Rows are points. A path goes straight from each point to the next, and from the last back to the first. The post is the endless flat space through its rows: a point in 2 columns, a line in 3, a plane in 4, and so on, so that a path can go around it. How many times does the path go around the post? Going back the other way cancels.

Post:
[[10 -7]]
Path (17 x 2):
[[ 25  21]
 [ 33  -6]
 [ 45 -50]
 [ -8 -47]
 [-20 -25]
 [-28 -37]
 [  8 -53]
 [ 24 -21]
 [ -4 -54]
 [-35 -21]
 [ -9   2]
 [ -3  28]
 [-28   0]
 [ -1 -16]
 [ 15 -29]
 [ 54 -20]
 [ 50  15]]
Times around: 0

Post:
[[ -1  11   7  63]
 [  3 -10  26  26]
 [-19 -20 -28 -60]]
Path (12 x 4):
[[  2  18 -15  18]
 [ 49  -7  16  -7]
 [  1  -2  35   8]
 [-44   0  55  24]
 [-29 -37 -17  14]
 [  2 -49 -35 -27]
 [ 44  -1 -14 -19]
 [-16  41 -34 -12]
 [-44  40  10  32]
 [-19 -27  26  19]
 [  5 -20 -26  61]
 [ 57  -6   0  24]]
Times around: 2

Post (8 x 9):
[[-22  -6  24 -15  63  44   3 -11 -23]
 [  9 -21  20  64 -27   5  27 -13  38]
 [ 21   9 -42  57 -14  12 -21  -9  21]
 [-38   4  23  15  -1  41 -32  89  -6]
 [ 24 -21  37  78  36 -58  25 -45  35]
 [-40 -11  40 -31   4 -26 -33  56  42]
 [-24 -27   2   4  17 -61  57  64  40]
 [ 11  28 -22 -37 -24   2 -29  12 -62]]
Path (15 x 9):
[[-20 -42  29  39   4  22  17   7  37]
 [-53 -15 -36  31  12 -34 -31  10  25]
 [-35  17  13 -25  26 -34 -12  24 -23]
 [-41 -11  36  62  24   6  -3   5 -29]
 [  1 -32 -40  24  -1 -17  21  23  -3]
 [ 13 -33  11  -8   6  42  40  10  -4]
 [ 12  -4   5  51  37   8  20  20   5]
 [  0  10  10  34  23  25  28  21 -16]
 [-60  24 -17  12  49 -26  25  64  11]
 [-54 -32  42  50 -11 -28  14  -3   8]
 [-28 -12  -3   6  10 -23 -17  24   5]
 [-11  15  15  24  12  11 -21   1 -22]
 [-16  49  49  12   5  -2 -21 -13   8]
 [  5   3  22   3  13  14  -3   6  -3]
 [ 20 -18  30  16  -6  17 -13  38  27]]
Times around: 0

Post:
[[  6 -40  23  -5  32 -29 -61 -28  -4  13  49  53]
 [  6  -6 -83  -9   9 -22 -31  -2  51  20   3 -42]
 [ -7 -13 -51  -6 -43 -40 -23  -6  48 -28  30   8]
 [-17 -17  14  -1 -21 -52 -17 -19   3  47   9  45]
 [ 10   6   0 -14 -37 -29 -18   2  58 -43 -21 -62]
 [ 10 -36  37  22  -8  43  56  -4  25 -48  30  34]
 [  0 -15 -13  56   3  16 -31  14  10 -30  10  42]
 [  9   4 -60  18  17 -49   4  33  80 -52 -14 -16]
 [ 27 -35  34 -27  -9  15  -8 -27  -7 -13 -13  72]
 [ 12 -29   6  11   7 -27 -16 -70 -38   3  15  47]
 [ -9 -17 -29 -36  -3 -28 -10  36   5 -37  -5 -43]]
Path:
[[ 17  -4  32 -11  27  -8 -37 -53  22 -33 -52  26]
 [-28 -43 -11   5 -10 -33 -22  -1  -1 -31  14   1]
 [  5 -54   9 -17   7 -18 -45  18   3  15  25  24]
 [ 20 -43 -16  -1 -19  13  28 -29  21 -35 -30  29]
 [ 25 -43 -32 -29 -48 -18 -17  13  15 -17  -9   7]
 [ 27   4  10  -3 -36 -28  -8 -23  31 -10  -5  23]
 [  4  15   3 -15  -1 -27 -28  -4  47 -32  -5  19]]
Times around: 1

Post:
[[ 30  28 -15   5  52 -14  39   8   9  23  55  10 -19 -19  -9  27  32  72]
 [-21  41   9  27  22  25   9  25  53  13  32  61  39 -32  29  18 -44  42]
 [  2  21 -34  19  -1  24 -18 -18  63  32 -26  50  -7  24 -17 -20 -15  67]
 [ 11  -5   5  13  27   7  -1  50  -8 -17  24   6  25  35  13 -32  22 -29]
 [ -4 -16  13 -14 -53   5  40 -27 -21 -43 -76 -16  -8  52  42 -27   3 -14]
 [  4   5  -7 -31  34 -36 -46  37   6 -14  33   9  40  -5  69   2  17  23]
 [-25 -13  64 -35 -31  13   2 -43 -15 -15 -35  15   7  34  -2 -63 -23  10]
 [ 28   7 -51   7  25 -31   4  20 -15  -2  42 -12  62 -13 -13   4 -26  36]
 [-34  -2  19  17 -51  15  12 -95  12  39 -24  -1 -11  51  17 -29  -3 -18]
 [ 26  23 -18  16  72 -49  26  -5  25  24   2  28  48 -13 -49  58  33  40]
 [ -4 -49  56  26 -11 -30   3 -40  13 -33 -37 -34 -21  72  43 -39 -27  -6]
 [-10   4 -11  47  28  -5 -36  42 -21 -10  29   9  42 -34 -10  36  23  56]
 [-15  -5  -4  11  10  71  -3 -77  47 -23   3  31  27  45   6   3 -25  37]
 [  7 -10  17 -14  38   3 -16  15 -17 -15 -35 -62  10 -16  30 -34  -2 -28]
 [ 11 -19  -9 -16  48 -25 -20  39 -59 -11   0   2 -12  10  19  20 -23 -24]
 [-27  37 -22  11  10   2 -22   0  69 -30  46  35   0 -23 -33  23 -13  24]
 [-27  26  29 -11 -27  41   2 -29  68  26  -4  -3   7  71 -13  20 -23  50]]
Path (21 x 18):
[[-30 -10   2   1  30 -23  -7   4  17  25   1 -34 -17  10   8  11  32  27]
 [-18   3  33  24  44 -22  16  -8   4 -34  -1  27 -10  36   4 -25  12  42]
 [ 11  27   2 -28  19 -19   0 -39   3  -1  37  11  16  31  11 -20   6   5]
 [ 13  35  16   5 -17 -13  24 -35  64   7 -27  54 -18 -27 -12 -22   9 -11]
 [  6  -9 -35 -20 -12  -5 -54 -32  21  20  31   9  17   2  12  20   6  50]
 [-18 -41 -10  14   2  34  13 -26   8 -18  38 -20  12   2  -1  26  19  39]
 [ -4 -24  -7  26   0  -7   7 -24  18 -27  14  59  13  49 -15 -36 -24  69]
 [-26  13 -43  50   6  -6 -54 -46  18  -9 -14  14  19  13  13  30  12  29]
 [ 11  18  11   8  53 -14  15 -36  45 -10  16  -7  66  33   8   8   5 -48]
 [ 19  25  18 -15  16  -5  23  -8  15  -6  21  -7  63 -20   8  15 -24  26]
 [  0  33  10  30 -10  10  13  20  23 -40  37 -12 -30  27 -12 -17  32  51]
 [-20  -5 -12  36  14 -43   8 -25  50 -46 -35  25 -30  20  21 -26 -11  12]
 [-12 -27  27 -33  38 -14  36  36 -20  10  34 -28   3  15  30 -51  22  -2]
 [ 19 -38  11  10  36 -55   2 -22  12 -26  27 -56  45   6   3 -13  -7  13]
 [ 27 -21  -5  17 -14  -5  16  22   6 -16  -2  26  29   6  29  11 -33   5]
 [ 24  40  22  20  36  18  20  12  51  15  20   7 -15  33  -3  17   8   3]
 [ -8   0  10  -2  19  -6 -16 -23 -45 -10  10 -21  37  54   9   0  -5  40]
 [-23  32   1  12  -1  38 -10  39  24  21 -13  11  39   9  16 -18  15  45]
 [-33  10  -8 -18 -32  10  31  11  -5  52  -4  46 -10  13  40 -12  31   7]
 [-14   0  21   7  51   6 -15 -31  65  -9  33  64  26  -7  -1  54   3  44]
 [  9  11   8  -3   1  -2  41  30  91 -18 -24 -21 -24  28  23   3  32  10]]
Times around: 0

Post, 17 rows:
[[ 12 -31  34  -6   3 -19  -1  -6   8  36  35  45 -20 -25 -24   2  11   6]
 [ 17  19  38 -25   6  10  13  -2   4  23   4  11  -2 -49   8   3  33  54]
 [ 31 -17  20 -15 -73  -5  30  78 -14 -35 -29  23 -42  22  11 -20  32  27]
 [ 23  -3  19  35  27  19  34   3  95  21 -14 -10  14  19  17  -7 -15 -15]
 [ -5 -42  27 -31 -12  89 -10 -42  57 -34   3  25  40  56 -68  65 -19 -48]
 [-25  20 -55  41  21 -15  60  13 -45  11  21 -22  16   7 -27 -34  -9   8]
 [ 35   3   8 -39  15  20 -35 -28  10  37   8 -10 -19 -10 -23  20  30 -18]
 [-19  36 -93 -18  27 -31   5 -25  13  35 -37 -61  36   9 -27 -40 -63  56]
 [ -9  10   2 -29  18 -25  -4  13 -29  13  21  47 -33   0  39  -1 -17  28]
 [ 25  -4  26  11 -27  28 -22   0 -36  24 -14   2 -11 -21 -10 -26  -3 -27]
 [ 34  11  27   3 -13 -18  25 -35  39  82  -7 -20  16 -14  31 -29   4 -29]
 [ 32  11   1 -34  13 -22 -34 -33 -27  -3 -58   1   4 -24 -21 -10  39   4]
 [  4  -8   0  46 -45 -13 -29   4 -35   0  53  19  -4 -20  15   5  57  22]
 [ 25  20  51 -13  11 -24 -25   9  18  40  35  -1  32 -14  11  -6  17 -14]
 [-49  -2 -40  12  -1 -28  11  37   8  14  29  10  11 -59  12  14  13   8]
 [-11  -1  -1  44 -14  13 -21  17 -61  50  19  52   6  13 -17  32  32  -3]
 [ 25  31 -15  -5 -47 -11 -20 -26 -20 -35 -41 -26  -4  -2 -54  44 -11 -11]]
Path, 14 rows:
[[ -7 -31  -2   1  13  34 -14 -25   8  29 -36  -6 -37 -32   0   5  11   3]
 [-11  10  26  -6   5 -44   2  -5   3  -6 -35  43 -35 -56   7 -15   3  31]
 [ -1  64  15 -17   0 -24   8  24   9  35   5  18  24   7 -16   0  29 -36]
 [-23  15  20 -22  18  -2  33 -23 -42 -11 -18  18 -18 -10 -12 -28 -21  44]
 [-14 -24   0  15 -19  32  -1 -13  -7  39 -26   3  -7  -8   7   9  -9  24]
 [ 19  -9 -38   2 -17 -43 -26   0   2  21 -34   8 -12  -6   1   9  -7  -1]
 [ 30 -10 -52 -35 -42   9 -26 -20  -6  19  20  18 -48 -21  20  21  -1 -15]
 [ -1  26 -24  13  14   6  -1 -31  39  -2   2 -19 -12 -91   5 -30  47  16]
 [  1  10   6  46 -67  -3  23 -13  18  14 -40 -18 -20 -51 -23 -18  27  12]
 [-15   7  26 -23  -7  -5 -25 -63 -12  16  12 -27  38 -35 -29 -21  18  28]
 [  6  21   9  11 -22  15 -63 -35  26  15  20  28  21  30 -33  25  31 -35]
 [  1 -16  12 -47  -4  27  17  -3  24  26   6  11  25 -34 -23 -35   2  42]
 [  8  -5  -7 -33 -20  31   1  18   9   2   2  21  32   3  24  13  -5  -5]
 [ 33  -4   4   1  -6  -8 -51  -3 -21  33 -22   2 -21 -27  -7  17  46  10]]
Times around: 0

Post:
[[-54  28  -2  20  -3 -34   8 -14  -4 -20  15   8 -34 -18  26  -4 -12 -34]
 [  1 -13   3 -15   0  -6  -7 -11   5  -7  -1 -11  -3 -35  31   9 -25 -10]
 [  1  -7  -8 -35   8  28 -14 -45 -19   8  12   2  52 -12  -4  -8  -8 -11]
 [ 19  33  -9  -7   2  19  -1  13   6 -15  -3  11 -12   9  16   3 -25 -13]
 [-18 -26  13  -4 -12  12   1  -4 -13   8 -12  28   8   2   9  29   1 -15]
 [ 15   7 -16 -39  10   4  10 -22   3   3  39  22  -1   4  37  -1  -5  13]
 [ 53 -22   2  25 -39  34  26 -29  -4 -30  12   2 -25  20 -10  -1  27 -26]
 [  4  -2 -10  -8   8   6 -28  -2  13 -29  22  26   5  -8   6   0 -22 -44]
 [ 28  23   3 -36  11  -8 -34 -22 -48 -10  -2 -40   1   7  -1  -6  11  20]
 [-29  -8  14   6 -10  -3 -31 -27 -46 -13  34 -43 -15 -17  -7  -5 -31  12]
 [-16 -15 -26 -21 -14 -10  14   3  -7  -4 -10  11 -10 -12  -5  13 -32 -27]
 [  4   5  -9  19 -25   2  -9 -16   7 -18 -14   6 -16 -10 -14  -8  -2   7]
 [ -2  17  55 -18 -29 -10  -6 -37  19  27  43  39   5 -18  -1 -40   3  -2]
 [  2  -5 -46  -8   0 -11   5   3  48   1 -14 -13 -22  18 -22 -17  -2 -37]
 [ -5  -8 -16 -20  15   6  13   6   1  -8  -1  16  -3 -13  16 -19  -6 -16]
 [ -2 -14  81  40 -47   0  31 -38   7 -30  15   4 -11 -20 -38  -6  14  20]
 [ -3  12 -24 -19 -21   9   6  28  -2 -11   0  -8  10 -10  -1   8   3 -11]]
Path, 27 rows:
[[ 32 -11  54  38 -28  27 -34 -46 -21 -21  -5  48  29 -20  15  23 -12 -10]
 [ 14  -3  11  -9  13 -15  13 -24 -18  -9  13  47   9  -4  -3  16 -25 -11]
 [-15  21  -3  -9  -9  -7  -8   5   1  -3  28  -1 -28  -5   1   2 -29 -14]
 [  3  15 -36 -10  -8  32  10 -26 -21 -32  37   7 -13 -50   9 -21 -30  -2]
 [ -7   5  -1 -13   0  -7   9  12   6   6 -10  11 -14 -33  20  12   3 -25]
 [-24  31 -38 -55 -17  10   5  13 -32  12  30 -26 -14   2  17  -1  -8 -33]
 [-39  26   6  -1  -2   2 -27 -19   0 -17  18  37   7   9  16   5 -24 -59]
 [ -2  17  -9  -4 -21 -19   4   3  15 -24 -13  36  17 -14  45  33  -2 -79]
 [ 13  17 -34 -19   8 -19  20  32   2 -10  -9 -19  13  16  11   8   8 -50]
 [ 41   2  18   8 -46 -13 -36 -15  11  29  16  14 -17 -16   8 -24  55  14]
 [  8  -7 -16 -22   7   5  -9 -29  -8 -17  35   6   9 -21  18  12 -18 -33]
 [ 12 -13 -11  -1 -12  17 -11 -36  19  11   3  26  42 -14 -15 -17  19 -32]
 [ -3 -19  64  -9   3 -34  12  -5  16 -17  19 -12   5  -3 -13 -19  34 -16]
 [ 16  -9  13 -24  -1  26 -16 -22   9   4  12   2  31   9   2 -43 -13   1]
 [-51 -16  34   3  43 -31  -3  -8  28  11 -19  32  -5   9  -3 -11  -4   7]
 [  7   5  17  27   1  -6  18  -5  16   6 -28  19  -8 -22  14  -1 -15  -9]
 [ 24 -24  27   4 -16  -2  20 -95 -14  -9  50 -18   9 -34   2 -17  -2   1]
 [  2 -10   3  40 -14  17 -11  -9  -3 -16   7  -1   5  -3 -60 -16  15 -10]
 [ 18  -1 -39 -32 -28  28   0   6 -16  11  24 -30  -6   6 -21   2  12 -46]
 [ 41   2 -29 -17 -31  39 -11   3  -8  -2   1 -16 -15  -3 -25 -32  -5  21]
 [-22   7  -6 -24 -22   7 -33  13 -10  -4  15  19  13  11  16  -5  33 -37]
 [ 40 -34 -10   3 -38  36 -20 -27 -41 -13 -15  11   8  23 -37  -5 -11 -15]
 [ 21 -44 -22 -23   4 -10 -26 -20  15  22  -7  -9 -16   2  12 -31 -36 -10]
 [ 19  11 -18 -25 -16   6  -9 -32  29  -4   1   2  35  11 -20 -18  33 -25]
 [ 13 -26   3 -13   0  18  -9 -30 -40  -1 -61 -52 -32   4  10  13 -13 -29]
 [-20   8 -28   9 -31  19 -15 -22  27  -5   2   9  -1 -14   9 -15  -5 -12]
 [-17  20  12  -5  -5  18   6 -39   7  -1  30  32  25  -3  14 -33 -25   7]]
Times around: 2

Post, 17 rows:
[[  9 -27  14 -11  11 -17 -32  -7   0 -11   7  23 -28 -25 -10  -7 -13 -27]
 [ 20  48  -9  -9  -9  -7  20 -16   1  17  26  -9  29 -30 -16   8 -14 -13]
 [-21 -25  22 -12   5  -4   7 -19 -13  11  14 -38 -10  -6 -27 -17  -8  -5]
 [-12  -6 -30  22   7  46 -22  22  47 -22  -2  25 -17  10  -2  -6  -1 -11]
 [  2 -32  -2  16 -20  20 -23  24  25 -27  -2  17 -24  53  43  -9 -11  29]
 [-38 -30 -18  29   6  -3 -15  31  35 -22   6  14  17  12  35   9  27   1]
 [ 10   0  -7 -35 -14  -4  -1   0 -36  18  19 -31  21 -20  -3  33  -6 -36]
 [ 21  -2  -7 -17 -17   0   9  30 -52  22   4 -19  36 -51 -56  17 -19   8]
 [ 11  26 -10 -49 -19   6 -17 -22 -20  52   5 -24  34 -42 -37  -9   9 -10]
 [  4 -29   2  20   0  37 -14  26  21   8 -12  16  -2   1  55 -34 -10 -24]
 [-16  -4  10 -17  31  16   7  31  18  18  -5  25   9  46  24  -9   7  10]
 [ 23 -14  -9  12  28   1 -12 -23 -16   9 -40 -22  -5  -7 -40  -7   1 -33]
 [  0  20   3 -46  22  -6 -12  -2  -2  -5 -12 -41  14 -45 -28 -13 -26  -5]
 [-53 -10  25  29  -6  27 -15  16  26 -29 -28  43 -29  18  58  -2  12  -7]
 [ 10 -34  15 -17  13  20  -7 -33  16 -26  -5   4  27 -16   3  17  -4 -13]
 [ -8 -20 -16   4  24   0   5 -21 -23  33 -18 -15 -17 -65  11  23 -26   0]
 [-14 -40 -21  -6 -23  -1  34  13  16 -12 -20  17   5  17  26  -9  21 -12]]
Path (33 x 18):
[[ 10 -29  14 -10 -19  18 -17  27 -53  51   8 -20 -31   8   3  21  -9   2]
 [-11  16  27 -45 -27 -19  47 -11 -16  27  24 -74  41  17  -1 -11 -17  37]
 [  5 -14   8 -17  54  29  17  -7  64   2 -28  24  21  18 -11 -35  -8 -38]
 [ 42 -33 -38   9   6  10  -2 -10  42   1  -9   5  95  -2 -13  43  46 -18]
 [ 26 -20  21   7 -19  13  11 -48   0 -14 -11  -9 -20 -21  14  -8  -1 -50]
 [  3   7  17  -6  19  70   8 -55   7  13 -14 -48  26 -21 -23 -37   6  14]
 [ 26 -10 -37 -39 -10  24 -11   4 -17  -3  24  23  38 -11 -24   4 -19 -52]
 [  0  25  27  -8  24   1 -17  12   5  44  26   8   5  16 -25 -38 -32  34]
 [-10   6  43 -38 -24  48  -1  55  -4  27  23  22  55   9 -21  18 -28  27]
 [ 18  51 -22  29  21  -7 -17 -30  11  -4 -34  11   0 -71 -32  28  -6  -5]
 [-16  -7 -20   7  14  32 -60  20  10  -6   4  20  12 -29  23  40  55 -30]
 [-34 -37  -3   0  29  21 -13  17  19 -53   6  -2  -3  26 -24  10  10  23]
 [-22  -6 -17 -17  33  -9 -15 -44 -10  -6  -6 -34  -2  -5   4 -14 -17 -29]
 [-27   4  24 -18  45   4 -48   5  -5   3  -2  15  -3  25 -15  54 -18   1]
 [-37  38  -7   6 -14  22   9  17  59  12   2  34   6  17  27   7  18   6]
 [ -1  35   5 -22   2  18 -69  35  35   2  15  18 -15 -20  11  -2   7   3]
 [ 15  10   7 -17  10  31 -39  -7  21  32  15  -2 -12   0   5 -65  13 -37]
 [-28 -24  56  -3  35  -2 -19 -33  -7 -15  18  10 -24 -17   6 -12 -33  23]
 [-12 -38 -21 -19   1 -23 -11 -46  14 -36 -15  18   9  -6 -21  -2  16 -39]
 [-35 -17 -34 -32  -8  14   8  23  18  27  24 -60  33  38  16  -7 -20   9]
 [ -6 -20  16 -51  -6 -30  30  -7  -2  31  -3  -8  -5 -44 -29  10   7 -24]
 [-12   1  23 -29  23   0   7   3   4  12 -15 -13  -3  12   6 -11   1  17]
 [ 22  -9  16 -31  15  16  -5 -17 -11  35 -23   6 -43 -34  74 -62 -16 -12]
 [ -1 -37 -22  22 -19  14 -28   2 -24 -12   9  11  -7 -40   5  17  -3 -34]
 [-25 -52 -17  -2  -1   2  54 -32 -40 -16 -15 -17  47 -18 -49  44   3 -43]
 [ 40 -25 -17 -33   0  50  28 -34  54  18 -18   7  66  -6 -19 -38   8 -21]
 [  1 -27   9  11 -50  42   1  28 -14  29 -21  -2 -23  35  55  35 -16  36]
 [ 20 -44 -10   0 -51   8 -30   7  12 -10  -7  -6  12 -13  29  -7  44 -20]
 [-22  21  12 -10   5  36  -6 -15  20   3  -1  27  -3  -9  -5 -26  22 -11]
 [-30 -13   0  23  -5  11 -29 -21  18 -26 -12  30 -29  20  54 -20   5 -24]
 [-52  15  -2  -8   4  10  -3 -13  10  -4 -16  10  22  -4   5 -35   8 -13]
 [ -8   7 -25  25 -25  19 -31  36  -2 -21  28  48  40   2  14   8  20  -3]
 [ 18  45   0  -1  33  13 -66  20  45 -45   3  13 -64 -20 -76 -62  -8 -17]]
Times around: 4
